Each row is a point. Any point is a mix of the corners, with weights that add up to 1. It lies inside the corners' shape when no weight is negative. Say inside or outside, and name the corners with a negative weight.

Corners:
(1): [-28   6]
(2): [28 48]
(3): [  8 -33]
Points:
[-17   0] -> inside
[-21   8] -> inside
[32 43] -> outside (1)
[ 4 64] -> outside (3)
[-17   7] -> inside

Corners:
(1): [-23  17  59  31  31 -12  16   0]
(2): [ 10 -43 -19 -47  50 -20   4  -3]
(3): [  2 -45 -10 -20 -72 -21 -12  50]
(4): [ 30  -7 -16  72 -26 -29 -87  34]
(5): [-28  13  -9 -38 -32  21  -1 -21]
(6): [-78  61 -69 -50  -6  16  32  25]
(7): [-46 -21 -39   7  28 -52  38 -13]
(8): [-13  45  30 -20 -21 -29  45  -5]
(9): [ 34 -35  14   0  42  -3  54  -7]
Points:
[ -2  -5   8   5  19 -22  13   8] -> outside (5)
[  4 -15  10   9  -2 -17 -10   3] -> outside (6)
[-11 -19 -12 -14  19 -23  12   3] -> inside
[-11 -14 -27 -24 -41 -34   0  37] -> outside (1, 5, 9)
[  8 -25   7  -2   5 -19  10   2] -> outside (6)
[  6 -28 -32 -24  15 -24   9  20] -> outside (1, 5)
[ -1 -57 -26  -1  15 -37   0  32] -> outside (5, 8)
[-18   7  30  16  22 -15  17   1] -> inside

Corners:
(1): [-15  36  18 -13   2 -14  25  25  43 -56 -48  10  22 -27  35 -47 -11   1]
(2): [ 42  27  18 -13 -17 -59  -6   8  10 -46 -48  30   2   5  56  -1  37  15]
(3): [ 22 -11  45  30  15 -17 -14  34  22  40  12 -52  74  23  -3 -20 -12  28]
(4): [ 38  22  76 -27 -10 -15  -3  12 -65 -14   1 -41 -10  67 -55  17   0 -32]
(5): [-43  33  22 -48 -26   6 -72  34  -9 -32  51  -2 -25  35  15  17 -47  -9]
(6): [-25  24   1 -71  -7   2   1   0 -41  32  60   2   7  67  21 -26   1 -38]
(7): [-20 -19 -19 -45  21 -15 -47  20 -22 -13  32  30  42   3 -38  -4 -37  20]
(8): [  1 -22 -17  41   3 -27 -23 -12 -19 -41  19 -14  36   2 -15 -26  46 -46]
(9): [ 20 -17  11  26 -44  24 -24  34  30  33  -9 -11   2  16 -34   2 -16  18]
(10): [ 36  -2  33  -3  53  30 -26  53  45  18 -25 -34 -30  35  20  -8 -46 -22]
(11): [ -4  25  20  28  31  15  30  33  11 -25  -8  41   0 -19  43   7  22  12]
(12): [ 49  34   8 -45  12  43 -36  43  56   5  -4 -29  74 -12 -39  31 -51 -39]
(13): [ 37  30  74  19 -29 -17 -31 -42 -18  39 -13  29 -22 -36 -32  36  10  33]
(14): [ 10 -33 -12  14  49  55 -24  -2  30 -46 -33 -36 -29 -23  10  25   3  47]
(15): [-41  48  -5  37  53 -30  29  -7  32  -8 -28  12 -20  45 -20  -7  -8  24]
(16): [ -1 -56  -2 -10  -1 -48  19 -36 -63 -36  43 -41  61  -1 -42  46 -39 -34]
(17): [-52 -65  67  21  23  20 -27 -19 -51  40 -20 -47 -22  47 -51  61  11 -28]
(18): [ 11 -35  64   2  -7  46 -31 -48 -62  28 -11  20  45  17  -6  40 -37  -6]
(19): [ 23  44 -20  -1 -17  -4 -49  38  -1 -12 -27 -26   8 -35  -9  16 -21  -2]
Points:
[  9   2  32   5  -6  -2 -23  -4  -8  10  -5   3   6   0 -19  14  -7   8] -> inside
[ 15   1  22   3  11  -1  -7   2  -5   0  -8 -12  16  11 -17   8  -5  -3] -> outside (5)
[  9  -1   5 -17  -2   1 -23  25  -2 -20  -1 -18  31   1  -1   4 -19 -14] -> outside (13, 15)
[ -5  16  26 -16 -10  -4 -37  12  -7 -10  13   0  -4  13  -1  13 -19   1] -> inside
[ 32  10  -6  -1  14  14  10  -6  -7 -11   7  -1  23 -14 -42   3 -25 -21] -> outside (2, 3, 5, 17)
[ -3  13  18 -12  -3   0 -34  14  -5 -10  10  -5   4  10  -6  12 -19  -5] -> inside

Corners:
(1): [-24   6 -10  23  49   6 -42  19 -58 -22  68 -12  19  12  -4  15   6  41
  30 -28]
(2): [-17  12 -57   7  31 -57  30  16 -16 -69  -9  48  16 -34 -59 -33  13  51
 -34 -14]
(3): [-23 -30 -30  -4  25  29 -25  -1 -45  61 -23 -19  52  -6  14 -16  17  -8
  -1  81]
(4): [ 15  21  -6 -30  26 -26  31  45  -9 -27 101  47  10 -24 -11  36   5  -5
  31  32]
(5): [ -4  30 -47  -5  24 -19   2  38   4  55  48 -33  48 -53 -19 -38  -4   3
  14  -7]
(6): [-46   9 -58  42  19  32  36   4  11  51  -7 -42  13  28   3 -81  44 -49
  -8 -29]
(7): [-51  52  -3 -16  -3 -39  25  30 -45 -53  43  -1  24 -17  48 -19  -4  59
  18  -4]
(8): [-59  -2 -36 -11  41 -50 -25 -61  11  -9  -7  23   0 -58 -43  10 -21  -1
 -42  30]
(9): [ 25  -8 -69  -9 -28 -60   4 -28  -9 -12   8   4  46 -29 -14  30   8   0
   2  41]
(10): [-40  -1 -69  10   5  21   2 -46  57  -8 -36  24  25 -45  41 -58  48  61
  19  10]
(11): [ 22  28   9  35  32   0  42  -9 -53  15 -15 -67  -9 -22  65 -91 -23 -32
  33  15]
(12): [-17   4  17   4 -57  -9  -9  -2  -5  51  -5  19   3 -84   7  42  50 -15
 -14 -18]
(13): [ 27  33  13   0  -7  16 -39  -2 -13 -17  10  35 -55  -8  15   5 -48  16
 -13  -3]
(14): [ 15 -24  18 -16  -8  10  40  26 -44 -49   7  18  16  11  41 -34  11 -14
  19 -48]
(15): [-25 -29  69   8  18  16  18 -51  51  62  -1  35 -23  25  26 -24  34  19
  22  -6]
(16): [ 16  18 -25  17  12  34  14  11  16 -41  17  -8 -28   4  60 -25 -13  27
 -61 -19]
(17): [ -3 -23  11  11  25  19 -28   9  23 -11  -8  16  22  41  17 -20  75 -31
 -10  -5]
(18): [-48  30 -12  49  35  35 -44  59   5  -5   6 -25  21  12 -21  53 -27 -10
 -16 -32]
(19): [-30 -11  15  62 -39 -15  17 -43  -7 -32  51  43  17 -12  95 -39 -16  18
  -1   3]
(20): [  2   8  29  -5  -8  11   3 -46 -13 -46  76  23  26 -11 -18  -7 -30  31
   5  60]
(21): [-35 -22 -42  -1 -36 -50   7  -4   8 -29  51   0  -7 -55  -9 -23  -6  41
   2  34]
Points:
[ -6  12 -18  10   7  -6  24  29 -39 -17  57  -6  69 -11  -2 -19  26  -5
  40  21] -> outside (8, 13, 15, 16, 21)
[  5  18 -35 -29   7 -30  26 -20  22  12  -8  24  11 -44 -17 -30  35  13
 -11  39] -> outside (1, 14, 18, 19, 21)
[-12   3 -14   9  14  -4   3  -7  -3 -15  20   9  11  -4   8 -20  -1  11
  -2   8] -> outside (12)
[-12   3 -12  12   0   6  -3 -13  -3   2   9  -6   6 -11  25 -22   1   4
  -3   5] -> outside (2, 4)
[-15  16 -25  12   3 -21  -2  -6 -17 -54  23  18  -2 -27   1  -3 -10  17
 -18  -5] -> outside (3, 5, 15)
[ -9  -7 -19  16  16  12  12  -4   3   6   2   0  27 -12  17 -23  21  -7
  -4  -8] -> outside (7, 13, 21)
[-10  -2 -26  10   0 -21  17 -10  16 -19  30  13  17 -26  -1 -12  17   7
   3  -4] -> outside (3, 7, 13)
[-12  19 -32  10  18   5  -3  10 -35 -10  16  -5  29 -21   8 -11 -10   5
  -3  12] -> outside (15, 17, 21)
[-37  -3   8  31  -1 -30  10  -5  -6  -6  10  -7  24 -10  -8 -19  22 -16
   4 -40] -> outside (3, 4, 10, 13, 16)

Corners:
(1): [ 26 -17 -30  15  37  16 -25 -17  18  34 -17 -25 -47   5 -19 -55 -20 -17
 -34 -55]
(2): [-26  -7  23 -21 -29 -16 -46 -40  -4 -18 -11 -75 -13  15  14 -42   9  17
 -14 -28]
(3): [-20 -10   1 -25  44  44 -38  12  11  13  69 -19  -1  46 -48   2 -21  41
 -18 -14]
(4): [ 39 -21 -21 -59 -24  -5  36 -31 -19   0   8  16 -35  -8 -49   3   4  57
  -9   7]
(5): [ 34  48 -28  -1 -24 -23  21 -36  57 -17  66 -32   6  13 -36  32  -3  -4
  11 -19]
(6): [ 43 -20  11 -36  33 -48 -20  25  17  31  48 -21  33  26   1  10 -32  72
 -23   0]
(7): [ 25   2 -43  24  11  39 -40  16  13  -4 -17 -26 -21  -9   0 -52  67  20
 -11  13]
(8): [ 22  55 -38 -20  47  -2  12  48  24 -21   5  14  -6  25 -37 -47   5  -8
  24 -53]
(9): [  6  52 -27  -6 -32 -11  13 -30 -25  52  33  12 -11  27  56  -9 -11  41
 -15  13]
(10): [ 37 -19 -15 -46 -39  48  15  -8  -8  76   6  44  28  23 -28 -62  21  37
   6  15]
(11): [-13   6 -48   8 -20 -40  20  10 -44  43 -32  27  32  18  -7 -24   3 -33
  26  27]
(12): [-14 -45 -21  -8 -40 -12 -18 -32 -23  11  27 -43 -15  15 -31  12   4  35
   1 -58]
(13): [ 38   2 -13  42 -25  27  24 -20  35 -30  57  19  25  47  -4  22   1  -7
 -63 -33]
(14): [  7  36 -26  32  -2  10  33  -5  13  37  66 -11 -33  41 -30 -30  38  -5
 -49 -22]
(15): [-43  29  29  34  -8  41 -27  43 -35  57   8  29 -41  -9  28 -39  19   4
 -16  -5]
(16): [-12 -27 -31   7 -56  37  -7   2 -44 -19  21 -13  25 -46  48 -59  31 -11
 -20  17]
(17): [-65 -16 -30  25 -13  27  55 -38  -2 -11 -21  10 -28 -44  39 -17  66 -23
  31 -32]
(18): [ 38 -43   7 -54  24  -6 -36 -14 -21   2  -7 -50 -34   3  49  27 -19 -18
 -36 -39]
(19): [-22  44  27  12  25  49  38 -31 -58  -1  22  30   0 -42  40 -14  44  35
  20 -23]
(20): [ 39 -32  17 -49  46 -30 -24 -12 -23 -22  40  37  -6   0  36 -34  34  33
  35  12]
(21): [-31  33  -2  14  40 -17 -37 -26  25  25  16  11 -50 -15  33  -2  51 -20
 -69 -76]
Points:
[ 25  -3  -3 -13  17  -6   9 -31  24 -10  27 -18 -21   3  -7   3  22  18
 -13 -47] -> outside (3, 9, 11, 15, 16)
[  7  14 -15  -2 -10   5   7 -13  -6  21  26   4 -14  14   6 -15  12  17
 -18 -11] -> inside
[  4   1  -9  -4  -9  11   1 -16 -14  15  21   2  -6   2  11 -16  16  19
 -11  -8] -> outside (8)
[ 20 -16 -11 -17 -11   5   4  -5 -26  18   7   0   1   6  11 -29  10  29
   2   1] -> outside (3, 5, 21)
[ -3  38 -37  19 -18  36  41  -6  11  23  18   1  -6  47 -67 -25   2  18
  22 -14] -> outside (6, 16, 18, 20, 21)
[ 33  -3 -37 -18  -3  18   7 -27  30  -8  31  -9  12  -7  -8   2   8  49
 -11 -29] -> outside (2, 11, 14, 15, 18, 20)

Corners:
(1): [ 46 -16  23 -45 -30  -6   0   9 -10  53  33 -15 -30 -38 -34  -8 -13  30
  -6 -15]
(2): [ 26 -14  32  73 -18   2 -25  26  -3 -24 -25  18  35  21  32  32 -25 -71
  44   7]
(3): [ 69  32 -37  -6   7 -24  21 -11 -13 -29  48   1 -29  -7  21  13 -32  50
 -33 -27]
(4): [ 28 -66  20   8  72  17   6  20  -7  11  14 -22  38  36  -6 -57  70  30
 -18  -2]
(5): [ -4 -47 -45  40   3 -45  30  54 -15 -34 -39  12  54   2  39 -13   9 -76
  23  42]
(6): [ 53   9  -8 -10  15 -20  17  -3  25   7   9  -4 -52   0 -10  18  -1  25
 -39  68]
(7): [ 20  19  28   1   3   3  12  11   2  -3  26  55 -30 -12  -6 -39 -64   8
 -47  19]
(8): [   2  -59   -5  -19   49  -13  -34   20  -35    9   51  -24   34   47
   13   -4  100  -13 -118   -8]
(9): [ -1  14 -15  38 -11  23  17  29 -10  -9 -24  44  46  11  41  18  57 -64
  63  26]
(10): [-18  -1 -13 117  18 -14  -7  37 -17 -11 -12  20  59 -27  -2  14  16 -23
  20  25]
(11): [ 57  13  -2 -10   4 -47   0  -8  55  -7  66  12  -9 -28 -26 -13 -19  -6
   4  -2]
(12): [ 29   0 -35 -40  -7  16 -34 -35   3 -28  50  -9 -35  -6 -60 -17 -26   3
   0  18]
(13): [  30  -55    8  -15   14   31   17   14   -5  -15   37  -24   74    4
   -7   -2   45   35 -111   26]
(14): [ 47  40   2 -30 -30 -30   4  -5  43 -20 -13  51 -49 -14 -54  22 -26   5
 -29 -45]
(15): [ 39 -33  11 -14 -18 -21 -31 -18   2  -5  -3  63  -3  10 -16  18  -3  50
  -1  10]
(16): [-61  13   1  39 -12 -15   1  49   9 -36 -35 -13  49  32  39  22   2 -28
  35  20]
(17): [-17   2  18  21  78  -3  28  -7 -27 -26 -33   9  57  -3  26  35 -12 -58
  47  24]
(18): [ -5  12 -52  52  27  -4 -10  16  11  31 -76  14  76  32  53  28  11 -48
  28  -5]
(19): [ 53  -6  19 -53  60 -16 -54  43 -43 -27  28 -31  42   2 -12 -43  76  24
 -67  15]
(20): [ 48  35  11 -11 -52 -59  20 -33 -10   2  30  17  -9  31 -38 -31 -26 -10
   9  15]
(21): [ 34 -13  13  -2 -39 -22 -26 -46   8 -19   0  -6 -23 -30  17 -33  20   1
 -22 -14]
Points:
[  1  -8 -12  11  19 -21  -3   6   0 -14 -13  16  32  13   6   3  33 -29
  16  20] -> outside (1, 2, 3, 7, 13)
[ -6  -3  28  -4   4 -32  14  15 -16 -17  11  25  34 -27  -3  -8  30 -19
 -16  14] -> outside (2, 3, 4, 6, 12, 18)
[ 44  15  19 -70  14  -2  -9 -22  19   7  25   0 -28  -3 -38 -24   7  39
 -34  12] -> outside (2, 3, 5, 8, 10)
[ 22   4  -4   4   0 -18  -2   5  -3 -15   4  13  12  -3  -1   6  -5 -15
  -3  13] -> outside (4)
[ 40  -8  -7  20  -6 -29 -10  15  -1  10  -4  21   1   2  12 -13  27 -16
  -9  -3] -> outside (12, 13, 16, 17)
[ 16 -17   3  11  16  -8  -5   8   4 -12   4   8  27  14  -5  -6  21 -16
 -22  25] -> outside (1, 3)
[ 27  -3  -9  -8   6  -8 -11  -6   4 -13  24   5   0  -4 -18  -5  -4  -5
  -4  10] -> inside
[ 24 -10  -3  -9   8 -13 -10   5   0  -7  14   9   3   9 -12   0  18  -2
 -33  -3] -> inside
[ 18   7  -4  12   9 -13   7   7  -4 -12   4   1  19   4   5  -2   3 -21
  -1  10] -> outside (15)

Corners:
(1): [-18 -50 -98  14  -6  31  49  32 -27 -33   8 -48 -25  62 -23 -19 -33 -33
  -5 -38]
(2): [-40  -5 -12   9  19  34   3 -34   4  48   5  -3  -2 -30  -1 -13  30  51
  18  63]
(3): [  0 -12   1  16  -6  -2  17   8  -5  39  20 -53  17   1  22  -7  11  32
 -40  37]
(4): [ 29   2 115 -19 -30  46 -25 -53  59 -49  31  57   1 -24  17  -5  20 -62
 -30  12]
(5): [ -2   7   7   9   2  15  25  27 -11  -1  21 -40  38 -17 -29 -16  49  77
  37   8]
(6): [-32  14 -93  14 -12  13  26  30  23  25 -12 -38  16  54   4 -42 -13  36
  46  36]
(7): [ 33 -17 -30 -17 -15 -21 -10   7  30 -55  -1 -60  14  24  10 -24 -70 -14
  34  22]
(8): [ 29 -73   2   6 -46 -47  13  49   3 -40 -39 -29  10 -10  38  47 -21  -5
 -35   8]
(9): [ 33  14  64  19 -33  21  -9  -9 -11   4  54  25 -12  18  41  20 -15 -20
  19  33]
(10): [ 64 -22   0 -13 -35  16   4  22  65  12 -24  21 -71 -27  12 -43  -5 -50
 -49  -7]
(11): [ 71 -31  11   6  -2 -39   1  33 -11  23 -28  54  14 -42  -3  21  50 -65
 -29   4]
(12): [-21  50   3 -16   4   8 -45  32  14   2  60  27 -16   6  -3 -11  18 -26
  14  44]
(13): [-37   8  13 -29  37 -13 -13  -8 -11   6  49 -16 -37  43   2  14 -43 -24
  36   4]
(14): [  8  -2  19   8  22  18  17 -13 -12  -3  -2  49 -39  14  -7  10  21  17
 -17  59]
(15): [ 49 -23   3  31 -92 -37 -54 -27  19  -4 -50   0  30 -30 -24 -33  16 -23
 -39 -35]
(16): [-24  -4  22  44   2 -12 -10   2  19  25  23   8 -29  13 -18 -64  23 -12
   5  22]
(17): [  8  56  46  10  16  21 -46  34  60  44  45  77 -30 -16   0 -38  -9   5
  -6  52]
(18): [ 38 -47 -12  10  10 -20  33  32  32  23  27  25 -17  18 -19  15  24  49
  15  24]
(19): [  4 -30  35  32 -35  -4  68  12  -5  -7   6  15  20 -27 -51  16  55  81
  -8  69]
(20): [ 33 -24  15   2 -17  59  21  55  56  16  -1  13 -53  51 -30 -43   6   6
   2  64]
(21): [ -1 -53  18 -11   3 -38   4 -20 -54  33 -21  24  14   4  15 -16  -8  39
  16  55]
Points:
[  8 -11  -3   6 -12   1   8   8   4  -6  11 -10  -6   4   1  -1   7  -6
  -3  13] -> outside (17, 20, 21)
[ 10 -44  29  -5 -10   0  21   2 -11  -5  -2 -13  -1  -2   8  -4   0   4
   0  28] -> outside (6, 12, 14, 15, 17, 18)
[ 13 -17  14  13 -21   0  15  14   9   3   4   9  -2  -3 -14  -6  18  16
  -5  35] -> inside
[  3 -10   1  10 -11   6   6  13   7  13  11   6  -9   7  -3 -12  11   6
  -3  26] -> outside (7)
[  5  -4   0   6 -10  10   5   8   7   8  10  -4  -9   6  -3 -20   4  -2
  -6  27] -> outside (8, 18)
[  7  -7  12   6 -12   8   1   7  11   3   8   2  -6   3   0 -17   3  -2
  -1  26] -> outside (18)

Corners:
(1): [ 41 -10   4 -13  -1  -4  19  29   9  11  17 -30 -34 -31  22   9 -18  39
  48   2]
(2): [ 31 -18 -66 -11   9  82 -48  -6 -77  34 -29  19   2  54   1  15  -5  34
  21 -19]
(3): [ 36 -37 -10 -12 -20  23  34  32 -43  -3  77  20  43  24 -43   1  18  13
   0  56]
(4): [  7   1  -2   6  12 -39 -13   8  35   0  16   3  -4  -9  20  45  40   0
  31   6]
(5): [  6 -15   5  22 -64  -1 -18 -13  10  -9 -10 -43 -36 -28  15 -18  -7 -15
 -23   1]
(6): [-29   7  13  22  21 -24 -36 -18  -2  25 -10  -9  53 -11  27 -56  16 -59
 -38 -62]
(7): [-53  -2   0 -26  52 -27 -44 -45 -10  24 -15  30   6  30  33 -71  23  14
  68 -53]
(8): [ 34  18   9 -35  12  52  -6  28 -14 -11  37  18  18   3  27 -34   8   9
  -2  -5]
(9): [-44  22   6 -27 -19 -56  39  28  50 -25 -28   9  14  43   6  70  25 -13
 -59   8]
(10): [-35  65 -47 -52  13 -12 -24 -22  -2   0 -14   0 -23 -16   7 -21   8   8
 -35   7]
(11): [  4  -7  -1 -34 -40   0  13  30   2 -41 -16  -5  37  33 -51 -18   5  46
 -50  42]
(12): [  3 -17   7 -22   3 -13   3  -1  15 -12 -30 -36 -40  15  12  -8   8  12
 -16  12]
(13): [ 28 -14 -25  -7 -24 -22  19 -37  72  24 -73 -33 -58  51  58   8  -4  27
  50  33]
(14): [ -2  14   4 -46 -45 -34 -46  35 -31  12  36  -6   0 -42  -1  14   0  11
 -71  23]
(15): [ 24 -10  37  31 -17 -63  34  19  71 -44 -36 -29 -32  28  71 -13 -21  42
  11  53]
(16): [ 49 -39  26  42 -19 -19   9 -17 -16 -10  25 -41  -2  74 -13 -58 -11   4
  47 -16]
(17): [-15 -43  11   7   1   4 -22   7  38  23  20 -21 -15 -14 -47 -16   8  36
 -31  24]
(18): [-19  13  31  14 -21 -25  41  -7  19  31 -77   0  -8  44  -6 -19  29 -17
 -44  -8]
(19): [  0 -11  42 -55  -5  17  -9 -17 -52 -32  72  25  12 -58 -42   2  -7  -1
 -68  14]
(20): [ 17  42  -2  -9  -5  65  11  27 -46  14 -15 -23  15  55   2   5  14  70
  18  36]
(21): [ -5  -1 -42   6  -3  39 -58 -34 -48  -4  43 -27  15 -29  -3 -65  32  61
   7 -54]
Points:
[  2  -3  -7  -9  -8 -10  -7   0   3   0   7  -2   3   7   2  -9   9   9
  -6   4] -> outside (12, 20)
[ -5   5   8  -5  -3  -6 -17  -2  -7   6  -3  -8  -2  -2   6 -23  11  12
 -12 -10] -> outside (3, 9, 13)
[  0  -1  -7 -11   1  -5 -21 -15 -20   8  16  -3   3  -7  12 -23  12  -7
  -1 -30] -> outside (11, 15, 17, 20)
[  7  -4  -6 -19   2   2 -12   8 -10   0  15   0   6  10   3  -6   8  23
  -1   8] -> outside (5, 18)

Corners:
(1): [-44 -29 -28   0   0 -43  31  52   8 -37 -55   2   0  16  -4   2  59 -21
   8  32]
(2): [-28 -45  -6  35  16 -65  33  57  38  -5 -28  30 -21  14 -40   4  29  20
  -5 -40]
(3): [ -8  11  13  -1  10  61  42  25  -8   1 -39  24  62 -22  27  -3  41 -32
  37 -59]
(4): [  2   7 -26 -25 -35  55 -43 -26  21 -18  56 -27 -36  -9  -2 -16 -15  11
  -3 -15]
(5): [-32 -24 -33  26   7  48  34  -4   1  27 -14  10  30 -75 -13   4  11 -39
  -2 -28]
(6): [ -3 -33  21  34 -38 -57  51  11   5 -49 -12 -51 -39  19 -21   3  21  -2
 -28 -15]
(7): [-18 -19  -4  10 -24 -61  17 -14   4 -33 -42   2   8 -15 -55 -27  40   6
  49   8]
(8): [ -18   57    8  -26  -21   14  -27  -10  -27  -10   23    2  -46   -1
   -7  -15 -110    2  -21   11]
(9): [-51  16   4  -6   9  61  54 -44  14  28 -21  19  31 -14 -30  20  55 -22
  -2 -41]
(10): [  9 -29  30  24 -34 -67  13  21  43   0   1  27  -8   7 -44  25  42   8
 -15  23]
(11): [-34  17  -4  23 -51  50 -32 -38 -18 -16  98   5  -5  -3  42 -47 -64 -10
   6  -4]
(12): [-14 -27  18  24  29  55   3 -34   1  39 -48  -9  28 -36  25 -13  24 -33
  17 -39]
(13): [-10   6 -28   7  54   9  37 -35  31  25 -19 -31  51 -32  20 -18  35 -55
  -2 -26]
(14): [-49  17   0  14  17  48   2 -24   6 -16 -28  -1  52 -28  16  54  30 -64
  15 -75]
(15): [  6  13  -3  57 -29 -41   9   3  26 -15 -35  -4 -26   1 -11  15  54  52
 -18  -2]
(16): [-20 -83 -20  22 -31 -79  17  16  29 -28 -32 -24  26  36 -37  42   6  33
   0  17]
(17): [-36  29  43   6  -9  47 -24 -26  23 -51  66  -8 -17 -17   7 -23 -72  10
 -23  -2]
(18): [  1  16  14   5 -43  44 -63 -28  13 -30  25  -8   9   1 -17 -79 -46   6
 -58 -32]
(19): [ 18  23  -7  30   8  41 -24 -11  -4 -35  63  -3  -7  21 -18 -33 -58 -20
  -8   2]
(20): [-55  15  16  17   8  33   9  10  13  32  -4 -32  30 -21 -31  -1  27 -20
  -4 -35]
(21): [-10 -51  28  -8  23 -76   1  38 -20 -33 -27   7  -5  -1 -35   8  39  46
 -32  -3]
Points:
[-27 -64 -12  28 -32 -49  18   5  29 -10 -27   4  -1  -7 -29  22  70  13
  -2 -17] -> outside (3, 8, 13, 17, 19, 20)
[-18  15 -14   5 -16  18   2 -14  15 -13  -5  -4  20 -14 -19   0   5 -11
   3  -3] -> outside (2, 6, 11, 12, 21)
[-34   6   5  10  -4  27  12 -11   8   5   2  -4  16 -12 -14  -4  14 -13
  -3 -25] -> inside
[-25 -16   2  15 -10  -8   6  -7  16  -8 -16  -9   5 -11 -11   5  16   2
  -9 -15] -> outside (3, 19)
[-26  -7   2  17   7 -11  25   5   6  -8 -18   1  12  -6 -15   7  22 -11
   4 -10] -> outside (4, 18)
[-17  -7   0  11   1   6   9   3  14 -10 -14  -6  10  -4 -10  -1   9  -9
 -14 -19] -> outside (7, 11)
